Every row gives one point. The last column is the point's height on a tilted bowl or saddle (a function of degree 2), plus a little noise. Along how many of its main directions does it bend up, bend down or stay straight?

Points:
[[ 0.41  0.04  0.22]
 [ 0.57  0.24  0.43]
 [-0.46 -0.73  0.70]
 [ 0.07  0.27  0.17]
 [ 0.55 -0.37  0.43]
 [-0.31 -0.49  0.34]
 [-0.58  0.37  0.57]
 [-0.35  0.11  0.22]
 [-0.45  0.32  0.40]
 [-0.31  0.15  0.21]
 [ 0.07 -0.32  0.14]]
Directions: 2 up, 0 down, 0 straight

Points:
[[ 0.60 -0.72  0.50  0.36]
 [-0.59  0.35  0.07  0.49]
 [-0.08 -0.13  0.21 -0.18]
 [-0.17 -0.05  0.18 -0.13]
 [-0.01  0.11  0.22 -0.10]
 [-0.25 -0.79 -0.10  0.52]
 [ 0.34  0.19 -0.06 -0.09]
 [ 0.73 -0.97  0.30  0.84]
 [ 0.01 -0.10  0.28 -0.17]
 [-0.23 -0.45  0.16 -0.04]
 [ 0.19 -0.24  0.23 -0.17]
 [-0.03 -0.33  0.37 -0.19]
 [-0.21 -0.47  0.48 -0.15]
 [-0.03 -0.82 -0.31  0.72]
 [-0.07 -0.82 -0.24  0.65]
 [ 0.09 -0.59 -0.24  0.25]
 [-0.31  0.39 -0.13  0.10]]
Directions: 2 up, 0 down, 1 straight

Points, 26 rows:
[[-0.22 -0.19  0.65  0.06 -0.09]
 [ 0.34  0.55 -0.10 -0.47  0.20]
 [ 0.02  0.71 -0.32 -0.26  0.23]
 [ 0.90 -0.51 -0.42 -0.37  0.84]
 [-0.07  0.26  0.04  0.88  0.20]
 [ 0.06  0.40 -0.49 -0.40  0.20]
 [ 0.65  0.35  0.13 -0.46  0.25]
 [ 0.22 -0.01  0.01  0.44  0.06]
 [ 0.00 -0.48 -0.40  0.36  0.30]
 [ 0.60  0.24 -0.37 -1.03  0.64]
 [ 0.16  0.33  0.02 -0.30 -0.04]
 [-0.04 -0.14  0.66  0.65  0.11]
 [ 0.36 -0.26  0.17 -0.06  0.04]
 [-0.26  0.28  0.14 -0.13 -0.18]
 [-0.02 -0.04 -0.10 -0.09 -0.13]
 [ 0.03  0.34  0.00 -0.10 -0.10]
 [-0.05  0.23  0.24 -0.18 -0.17]
 [-0.32 -0.09 -0.31  0.59  0.13]
 [ 0.72 -0.03  0.13 -0.77  0.40]
 [ 0.35 -0.45 -0.53 -0.01  0.43]
 [ 0.31 -0.81  0.18 -0.09  0.38]
 [ 0.99  0.29 -0.63  0.74  1.34]
 [ 0.25  0.13 -0.20  0.22  0.06]
 [-0.23  0.15 -0.15 -0.36 -0.11]
 [-0.15  0.43 -0.32 -0.32  0.04]
 [-0.08 -0.29  0.06 -0.04 -0.12]]
Directions: 4 up, 0 down, 0 straight
